Each row is a point. Examples show where two turns around zero, p and q, send a point. Write where each new point lands after one turn and then the other. Backwards means that the second turn is done in reverse. Each puzzle has new turns, and all numbers are rounded.

Turn p:
[11 59] => [-31 51]
[20 -53] => [50 -26]
[-12 -41] => [18 -39]
[-2 52] => [-36 38]
[-17 -17] => [-1 -24]
Turn q:
[-61 23] => [-34 -56]
[12 -21] => [23 8]
[48 -2] => [11 47]
Where do these land?
q, then p: [1 22] => [-19 -10]
q, then p: [-74 10] => [29 -69]
q, then p: [30 -10] => [-7 31]
q, then p: [44 -22] => [-4 49]

Turn p:
[-34 -34 -73 -19] => [-37 -37 7 -72]
[-7 3 65 19] => [56 10 -19 33]
[-24 -3 41 37] => [43 3 -41 11]
[-16 4 -17 43] => [-12 4 -46 -12]
[26 37 18 -47] => [-9 -8 45 49]
[55 -8 -35 -32] => [-40 29 53 -10]
Turn q:
[43 -9 -12 -38] => [-15 -24 -48 20]
[-14 18 -22 8] => [-20 -6 26 -1]
[51 36 -28 -10] => [-20 -44 -4 49]
[-43 38 58 -29] => [-2 81 9 28]
[-62 -36 -26 41] => [-2 5 40 -76]
[23 -47 29 28] => [57 -12 -22 -22]
Where do these land?
p, then q: [-42 12 -7 39] => [-35 -37 -5 -29]
q, then p backwards: [-32 33 -23 -12] => [36 14 -31 -18]
q, then p: [62 -8 -21 3] => [3 29 -2 -59]
q, then p: [-46 -66 44 -22] => [-67 -29 47 37]
q, then p: [58 30 7 -7] => [-2 41 -40 -32]

Turn p:
[48 23 6 15 0 36 -26 56] => [8 -1 -15 80 -16 16 31 -6]
[5 -37 19 -46 43 20 38 -8] => [-28 -10 -3 -4 -14 -21 -52 -58]
[-21 11 18 27 -6 -24 8 -70] => [-13 0 -25 -68 1 26 -9 33]
[-10 56 -7 19 -74 -17 -23 55] => [60 22 29 15 -13 19 81 25]
[-30 -7 14 29 -48 -61 -52 27] => [41 62 -5 -15 10 -31 45 50]
[-5 24 9 66 8 -73 -7 -58] => [-34 18 -46 -67 37 22 37 51]
[36 -33 -35 -62 3 22 -7 -29] => [-40 -41 38 17 -30 -38 -38 7]
[-15 9 -21 -38 59 56 -14 -4] => [15 -72 -14 26 12 -17 -41 -26]
[1 -58 -34 1 18 43 50 14] => [-21 8 43 29 29 14 -63 -35]
[2 -13 -12 -52 52 1 51 -3] => [-34 -32 15 -14 9 -23 -26 -67]
[-10 24 44 41 -53 -3 -19 21] => [44 46 -19 1 -25 33 34 25]
Turn q:
[20 -9 -31 36 -28 11 -61 18] => [-37 32 -13 48 -20 -1 -38 -31]
[-16 14 30 32 -22 33 -21 50] => [-25 0 4 17 20 17 -67 28]
[-12 25 -43 -26 0 -17 17 45] => [14 -1 -55 -1 -22 -28 -3 37]
[-61 24 -17 59 16 31 -44 31] => [36 27 7 65 20 -6 -72 19]
[25 -33 5 -77 -13 25 1 -66] => [-27 -30 -15 -11 43 6 81 -49]
[4 -36 33 -24 -15 -78 66 -50] => [-1 -43 55 -42 -47 2 84 17]
[32 37 32 -58 17 8 -25 -47] => [-1 26 -24 -25 42 55 54 -17]
[12 -2 4 34 8 -9 75 -37] => [42 -45 35 -44 -32 5 1 -23]
[-4 -19 -13 24 37 -3 -8 56] => [0 34 5 -7 -3 -50 -41 18]
Where do these land?
p, then q: [-27 14 -63 -113 -13 -5 5 41] => [-49 -2 97 -49 -29 25 62 6]
q, then p: [-30 48 16 -27 -62 14 12 -111] => [-44 13 15 41 2 75 -103 -20]
q, then p: [6 16 -13 28 8 8 10 38] => [10 -7 2 18 -8 -28 22 32]
q, then p backwards: [12 35 7 28 2 36 14 -63] => [-38 36 3 8 6 44 49 20]
p, then q: [-29 -38 4 3 -44 -1 -3 37] => [-5 29 -10 -30 -12 58 -13 8]
p, then q: [-19 41 20 -57 9 -2 11 20] => [-18 -30 15 -14 -26 6 51 -35]
p, then q backwards: [62 -82 5 2 -18 -11 6 14] => [10 -40 2 30 -9 -28 -76 45]
q, then p: [15 -8 -5 36 47 -40 15 3] => [-5 1 -2 -13 -58 -6 45 0]
q, then p: [15 23 13 45 36 -22 -54 15] => [35 -37 -33 10 -29 28 48 14]
p, then q: [-5 -49 16 54 36 22 -16 6] => [37 58 -25 32 -1 -3 -34 -15]

Turn p:
[24 -44 -9 0 50 27 -7 17 46 64 -37] => [-45 -28 30 -1 -3 55 36 -2 -21 17 71]
[-43 -7 -40 33 15 -16 5 32 64 -1 58] => [-33 -42 -88 22 -28 0 -6 3 31 12 25]
[50 -30 29 -47 -16 35 -51 -45 36 39 38] => [32 -36 36 -18 -1 -16 107 -18 19 -2 21]
[23 -14 -32 31 -5 39 -26 24 -32 -38 -11] => [-30 63 -8 34 -10 7 29 5 -19 -2 -25]
[12 -14 4 -4 -20 -63 44 10 -41 -22 -18] => [-10 10 33 22 30 -42 -63 -1 6 20 -19]
[44 61 -24 38 -30 -40 -65 28 -23 53 -20] => [67 32 6 58 10 71 1 -14 22 64 -12]
[-5 34 -21 -31 -13 16 51 -22 6 55 34] => [-4 -42 14 -38 -7 31 -10 -28 65 -21 -20]
[-43 -37 44 62 22 -45 42 1 -30 -35 -2] => [-31 6 -44 -17 56 -47 -61 -4 -51 22 -3]
[27 -43 56 44 -48 -48 46 -52 14 -23 -36] => [-10 -37 35 -25 28 -63 -18 6 -52 77 -45]
[-13 37 -25 -46 43 24 15 -31 -11 -29 3] => [7 -6 9 -4 -33 6 -17 -18 -9 -82 -11]
[-59 15 -32 -46 -23 32 -32 -10 -13 -25 17] => [21 7 -25 3 -9 0 17 51 29 -71 -24]
[-16 43 50 -33 25 38 -22 47 -16 -37 -25] => [37 73 0 -36 -33 -3 -15 19 -19 -34 39]
Turn q:
[-108 -6 -18 92 -14 -9 -2 -14 -23 -72 40] => [13 -52 -32 -58 76 112 31 -4 20 32 -17]
[17 18 23 -10 9 -41 -17 -19 -36 37 48] => [40 31 -7 -4 18 -23 21 -12 -23 0 64]
[34 -8 3 -22 36 21 26 11 -5 -76 -59] => [-11 -16 -9 46 -17 -23 -34 -22 77 25 -45]
[0 -55 15 -30 -60 18 -13 16 -33 -68 2] => [-21 -36 -35 68 4 15 15 17 -15 74 -17]
[23 7 12 54 -103 -47 25 4 -18 34 -9] => [52 -67 -24 -16 -39 13 -19 62 -49 -3 48]
[6 -9 5 -39 27 -61 -25 -19 -23 13 1] => [-1 39 -21 -1 31 -36 -29 -16 -7 19 45]
[5 26 -17 9 18 32 17 -5 60 40 -123] => [-12 -1 51 -36 -60 -19 -93 -1 8 -39 -69]
[19 -26 21 5 -29 3 33 -30 -29 49 28] => [41 34 3 20 -26 21 12 46 -22 2 36]
[-55 21 17 -16 -2 48 23 4 -19 -7 32] => [14 25 -13 -19 -10 25 61 -11 -3 23 -42]
[29 26 -16 -18 13 -44 32 24 93 -13 27] => [-52 -12 -50 -6 -23 -23 4 -17 22 -87 21]
[6 17 -19 -14 22 11 -41 -10 -7 -66 6] => [-29 -22 9 16 21 0 10 -61 29 31 2]
[23 -15 10 20 17 20 -66 -6 78 42 0] => [-29 2 55 24 22 1 -23 -22 -52 -74 -6]
[3 -2 -50 -15 31 31 -18 -1 3 53 4] => [-34 39 63 -23 -2 -16 11 11 -2 -7 6]
[-4 6 13 -16 35 18 26 45 -39 34 2] => [29 34 10 -11 4 -47 32 29 18 5 -27]
Where do these land?
q, then p: [4 13 -16 -35 -22 -10 42 16 -62 36 -18] => [22 -3 26 15 1 10 -19 1 76 41 18]
q, then p: [-55 -8 -26 -18 -5 20 55 -26 -45 17 -24] => [25 10 38 -27 -33 55 6 25 54 8 20]
p, then q backwards: [-5 -50 14 -19 -23 -82 -29 -13 -29 13 -14] => [35 -49 21 30 24 -17 -51 38 -52 -2 -5]
p, then q: [51 6 0 77 87 46 5 -23 64 -22 48] => [-1 38 3 -36 -51 92 1 36 -3 87 56]
p, then q: [-17 31 -51 -31 -76 14 56 -48 -32 2 18] => [-36 -25 -16 26 -8 -14 -88 -19 -12 -13 -77]
p, then q: [-35 29 44 46 11 -11 -45 0 10 7 -35] => [1 7 59 8 -13 -49 37 20 18 27 29]
p, then q: [-27 23 -6 -32 22 -24 -31 3 29 -2 6] => [-20 -37 7 38 9 9 24 16 9 -8 29]
q, then p: [60 -16 -33 63 0 38 -8 41 77 46 45] => [-35 57 -46 -38 -11 -105 -32 23 -37 3 6]
p, then q: [-21 -9 49 -22 -25 7 -31 -3 -31 -2 18] => [-8 8 -22 4 -10 -50 1 -17 43 -25 18]
q, then p backwards: [74 -11 -68 35 34 91 -31 -1 55 -30 3] => [67 -39 -95 -80 5 9 47 -19 -8 36 -15]
q, then p: [-19 31 34 2 -5 -57 -1 10 -40 -42 -19] => [-15 -44 35 61 9 22 30 -26 10 -8 10]
p, then q: [6 27 6 -50 -5 13 37 -30 -31 27 -14] => [2 10 -20 58 -4 -8 -19 -47 -11 2 -32]
p, then q: [13 -42 55 -13 8 -32 12 15 52 -53 -39] => [33 2 -43 -11 44 -36 24 36 -45 19 55]
q, then p backwards: [-30 -23 -1 -3 -1 -12 -29 60 -16 4 25] => [-22 -61 21 24 -22 1 -17 -28 -12 0 1]

Turn p:
[3 52 -39 -47 -52 7 -38 72 25 -10 -57 36 -69 62] => [-6 48 41 3 -31 75 24 -50 -89 27 81 22 -23 0]
[-25 -21 7 30 63 13 26 43 -27 -10 27 -39 -3 -24] => [-24 -2 6 -53 15 1 23 45 58 -24 -7 -37 -19 -20]
[-12 -41 -37 -43 -62 -53 -65 29 38 3 -38 49 -48 27] => [-20 62 32 30 -62 -15 43 -63 -54 6 51 45 41 1]
[41 -36 6 36 12 50 3 -30 3 -15 63 0 1 1] => [15 -30 -47 -6 19 26 2 13 36 -10 -38 21 38 -52]
[-57 46 48 -31 7 -31 -24 -5 45 13 -3 43 -25 68] => [48 18 9 34 -60 -22 31 31 -70 49 22 -11 -39 -17]
[69 -7 44 -16 47 -12 15 -32 -22 -2 14 -28 8 -33] => [-17 8 -24 12 27 6 -32 62 50 17 -42 34 4 28]
[-39 4 -15 4 -31 37 -34 -6 -54 -40 -9 -21 -7 5] => [5 4 31 -44 4 16 -32 -26 -12 22 5 -49 45 -19]
[6 -40 40 -5 21 29 47 -34 10 7 -39 -20 33 1] => [6 -56 -10 19 35 -15 13 51 14 -1 8 -8 33 44]
[-51 36 -59 -62 7 9 -62 19 30 -4 -38 75 -29 2] => [-31 18 30 -8 -38 6 63 -73 -75 71 1 -3 -25 5]
[26 -9 42 45 14 -24 5 -13 -15 -34 15 -42 45 -43] => [-19 -9 3 14 41 -38 -56 37 59 -10 -15 -2 4 -24]
[-56 82 -11 -20 -34 48 -56 45 44 10 -11 24 3 -15] => [6 27 34 21 35 18 32 -59 -79 31 -2 -52 -50 -34]
[12 -38 -22 44 -22 25 41 14 14 -26 24 -53 5 -55] => [-34 -11 -35 3 45 10 -8 -18 62 -55 15 -33 24 -21]
[28 -24 19 85 7 13 27 -11 -48 32 -4 6 2 -45] => [-21 -23 -32 -52 46 -31 -35 29 -2 -65 -26 21 12 -6]
[32 -46 11 -7 -4 -13 23 -11 -41 63 41 -50 34 -9] => [41 17 1 -1 14 -6 -10 23 58 -63 -49 13 25 43]
[-27 64 -16 -49 4 -61 14 -67 41 27 -19 16 -53 42] => [40 26 -57 24 -70 -21 -2 -14 -42 61 30 0 -47 57]
[15 -8 19 -7 -1 -24 74 -7 -38 -15 36 28 46 -9] => [-18 -53 3 24 -40 6 -40 31 27 -43 -43 -4 -11 16]
[35 -14 -36 44 25 -12 3 -7 -5 2 -1 -23 58 26] => [28 -43 16 -18 21 -18 -15 -17 57 -12 9 44 -12 -2]
Turn q:
[9 -15 -51 5 -14 26 -18 65 -34 23 35 -47 38 10] => [-21 -19 18 32 -19 -15 -27 25 62 -10 -14 -19 51 -62]
[21 72 -3 -54 24 78 24 -5 13 -21 -18 -42 -25 8] => [-6 14 16 12 -32 1 40 -23 -18 47 75 19 81 18]
[39 -22 -12 -21 -56 53 15 40 51 -7 24 -2 57 -5] => [-50 8 73 -4 -11 20 22 11 12 -25 -29 52 38 -45]
[-35 -19 1 10 -3 -3 25 -56 -55 17 22 26 -39 10] => [-2 -8 -45 -2 -52 -11 -22 27 -31 31 -2 -18 -56 13]
[1 -14 6 -17 15 -40 39 30 9 -18 -10 38 -9 -4] => [2 3 30 -8 23 -3 8 -38 11 35 -20 -2 -45 7]
[39 38 3 47 93 -43 49 5 53 -20 -6 -37 67 65] => [89 25 -19 -9 73 -12 -4 -58 -7 34 15 58 26 -91]
[-27 -35 0 -33 -1 50 -20 11 30 -62 37 -9 -8 -2] => [6 -56 41 -34 -48 30 12 3 29 -8 12 37 15 18]
[-9 -1 -64 1 33 32 -12 -43 7 -39 -63 -20 -9 72] => [80 23 -27 -3 -76 7 35 -52 -5 -18 15 -15 32 -17]
[24 -86 47 -20 -21 -72 -63 9 -13 63 13 16 14 -35] => [-53 -15 -10 -27 67 28 6 49 37 -60 -12 -54 -79 -19]
[-23 53 62 -5 -44 -22 30 55 -1 15 -39 -13 -43 -31] => [-38 59 27 -15 45 -38 -31 1 15 30 11 -10 13 80]
[-9 10 -21 -20 -7 -3 11 -18 41 30 13 -10 -1 -46] => [-25 -15 18 -18 17 31 -9 3 -47 9 -11 -23 28 0]
[-15 -11 20 53 5 13 -38 -47 -40 3 24 55 18 56] => [51 -9 -48 25 -29 -31 13 59 -13 -30 -13 31 -53 -9]
[-9 -51 22 23 7 23 8 -2 -40 -1 -4 -1 5 -55] => [-31 -5 -37 17 -8 53 -19 19 35 12 -22 12 -20 20]
[27 69 2 -8 -35 10 -3 -18 -15 -54 -15 -37 -49 3] => [-22 11 -6 13 -27 -43 -13 -50 -21 -18 62 19 35 47]
[-69 18 20 50 18 -43 49 -68 -10 45 30 17 -2 -1] => [38 7 -47 -19 14 -6 -65 43 -75 48 -22 -5 -41 3]
[43 -6 42 7 -9 -18 -21 17 50 27 -15 40 -78 -54] => [-61 -13 -19 -40 63 -15 57 -13 -11 -8 -29 -11 -9 66]
[-6 -2 -73 -19 -4 -41 -75 24 -44 -1 -26 24 63 11] => [44 -12 35 76 -1 3 -3 -6 27 -69 -14 -69 -16 -32]
Where do these land?
p, then q: [-3 -6 -8 6 -36 -24 -23 -52 17 -12 23 21 13 2] => [-5 10 -24 23 15 11 -17 -6 -31 -54 -25 -14 -15 -11]
p, then q backwards: [-14 39 36 -4 39 4 8 6 -70 6 -14 51 49 -10] => [-56 -19 -8 -1 -44 -23 14 8 28 16 64 55 -7 -22]
p, then q: [-9 -45 11 -67 53 46 -36 35 48 29 -23 -41 42 -13] => [24 60 -19 -36 46 -1 8 -3 -5 99 -9 48 7 -36]
q, then p: [36 25 -62 -56 -31 -62 11 5 36 -29 -5 -56 48 26] => [-16 16 -24 33 30 -41 -64 39 26 53 -74 -38 31 -21]
q, then p: [28 10 42 -31 25 -53 -38 -58 31 38 -15 -51 -11 44] => [-22 24 -15 -7 -33 61 -9 -5 84 28 -59 -25 -28 9]
p, then q: [38 -51 36 16 -38 -26 73 24 -48 -27 41 17 -12 47] => [-14 -23 70 18 -27 7 -1 1 54 -68 -37 65 10 31]
p, then q: [11 13 -10 10 -28 36 30 38 -28 -40 65 -18 -51 -57] => [24 -19 20 12 -44 55 -15 -4 -1 -7 18 0 91 50]
p, then q: [-37 -24 -27 55 21 -6 -44 -43 -15 74 7 3 -15 9] => [-20 12 33 27 20 6 11 -70 -36 1 40 -40 -49 -34]
q, then p: [-8 -10 -35 -51 -29 -35 -30 -36 12 11 -62 -32 -23 -18] => [43 5 -2 3 16 41 -46 4 44 44 5 -60 27 -1]
p, then q: [-58 23 -21 -15 13 63 48 -14 -29 22 5 52 -33 -27] => [-14 42 -3 -3 -88 28 -23 -20 39 16 35 -47 9 -17]
p, then q backwards: [55 -25 36 51 -50 40 -30 48 34 -1 -15 -23 19 59] => [29 45 22 -17 33 -2 -36 -10 36 -18 19 -32 106 12]
p, then q: [-36 -2 -20 12 -48 0 41 -1 40 0 -47 -29 27 -43] => [46 -41 -46 -39 -13 -1 -53 -14 0 -7 23 18 -7 -38]
p, then q: [35 16 -27 10 69 50 1 -3 20 -33 -11 30 -2 -53] => [28 -3 -6 -28 -27 49 21 19 -4 62 -39 -61 1 14]
p, then q: [-66 23 -9 16 51 12 -8 6 -42 -47 30 12 -32 -3] => [-57 17 37 -30 -3 34 -23 13 7 5 33 -62 32 21]
p, then q backwards: [28 13 58 48 -12 -45 -1 45 -6 8 20 65 -18 37] => [8 -6 10 12 -57 14 4 -62 -8 -3 54 15 67 44]
